Each row of a before or after table is a point. The points were changed in one or more steps. Then noise was added and the rows were shuffled. The steps act on how far a point lies along the listed directions, d1 being the first. Write out the steps. A step turns or swaps two directions, mirrors them in a line or flattens them onto one, adds a multiple of one to another, or multiplies one. Angles are multiples of 10 degrees, from the lower direction toward the higher: turns from -170 to 170, lines from 10 to 170 but not 90. Use the fewest steps. Two steps may share a direction if one is a turn and the other turns, adds or multiplies; they go together, in the order done. Otherwise the lowest direction goes first.
In the rows, zero is written as 128.

Directions:
(1): [178 102]
(2): [154 178]
Before, 14 rows:
[[187 181]
 [162  87]
 [ 90 107]
 [ 92 126]
 [157 137]
 [147  76]
 [203  77]
 [101 117]
 [149 141]
 [142  96]
 [184 172]
 [142  82]
 [152 186]
 [158 197]]
After, 14 rows:
[[153 127]
 [189 172]
 [199 138]
 [ 96 145]
 [205 143]
 [168  44]
 [178 165]
 [118  74]
 [137  76]
 [118  80]
 [159 120]
 [ 99 132]
 [ 83 130]
 [126  93]]
Steps: turn d1 and d2 by -30 degrees

Directions:
(1): [138  48 103 135 167 158]
(2): [203 104 139 111  75 120]
(3): [130 138 144 195  99 190]
(4): [113  93 170 178 124  67]
(5): [ 71  96 105 108  63 133]
(6): [144 142  49 170 119  97]
Before (12 x 6):
[[112 137  87  74 122 123]
 [ 96 145 212 166 149 159]
 [ 65  53 136 113 126 124]
 [139 107  53  87  50 148]
 [ 88 135 117 128 120 200]
 [ 63 162 141 132 101 106]
 [231  88 144 103 130 225]
 [ 81 149 125  93  62 116]
 [141 119  96  98  71 159]
 [160  60 131 136 118 107]
 [170  89 129 223 146 124]
 [233  97 104 174 121 173]]
After:
[[141 129  50 125 194 153]
 [135  78 135 141  75  99]
 [120 144 154 140  98  81]
 [140 137 134 123  79 182]
 [142 158 106 139  87 174]
 [129 102 155 121 154 220]
 [126 129 111  83 152 107]
 [132  88 107 174 144 119]
 [132  70 169 137  45  92]
 [139 113 112  84  97  84]
 [132  59 158 167 112 170]
 [148  75  94 219  84 133]]
Steps: swap d1 and d3; flatten d2 and d5 onto the line at 40 degrees; turn d4 and d6 by -160 degrees

Directions:
(1): [106 146 106 163  94 154 157  59 162 203 155]
(2): [177 119 156 111  54  94 184 123 148 126  68]
(3): [139 188  45 132  95 112  99 163 180 102 125]
(4): [ 55 171 155 168  97 101 108  90  95  83  91]
(5): [135  69 111 188 115 180 153 118 153  53 139]
(6): [126 135 178 166  80  97 130 185 127 134 211]
Before, 11 rows:
[[134  67 122 155 181 177 145  94 136 100  96]
 [196  83 164 105 116 135 167 176 121 108 129]
 [116  76 195 148 121 127 142 140  92  66 111]
 [146 134  40 107 127 187 128  96 144  77 116]
 [ 99 147  85 147  10  99 153 114 174  93  43]
 [114 185  95 151  51  84 144 131 138 103 103]
 [128  83 123 169 109 154 176  71 137 113  84]
 [193  88  73 105 129 138 119 181 180  41  58]
 [200  75  78  42 224 171 145  69 100 114  30]
 [132 139  67 135  95 127 109 148 181 146 165]
 [146  40 219 167 173 159 193 103  69 141 147]]
After (11 x 11):
[[150 150 125 119  88 131 125 181 122 130 227]
 [154 117 121 118  96 114 177 120 126 118  87]
 [147  88 160 114  21  88 188 153 150 131  79]
 [106 114 169 194 126 133 157 103  90  91 118]
 [160 193 179 112  76  43 119 191 100 196 213]
 [148 105  69 113 132 142 110 150 168 129 145]
 [114 126 173 184 114 109 124 167 129 129 187]
 [177 119 122 126  79 139 174 134 151 108 102]
 [187 113 134 139  59 102 143 201 189 142 164]
 [130 110 182 174  69  94 163 149 120 116 140]
 [101  95 175 167  97 134 154 106 114  91 112]]
Steps: multiply d1 by 0; multiply d2 by 1.3; flatten d3 and d4 onto the line at 130 degrees; mirror d5 and d6 in the line at 20 degrees
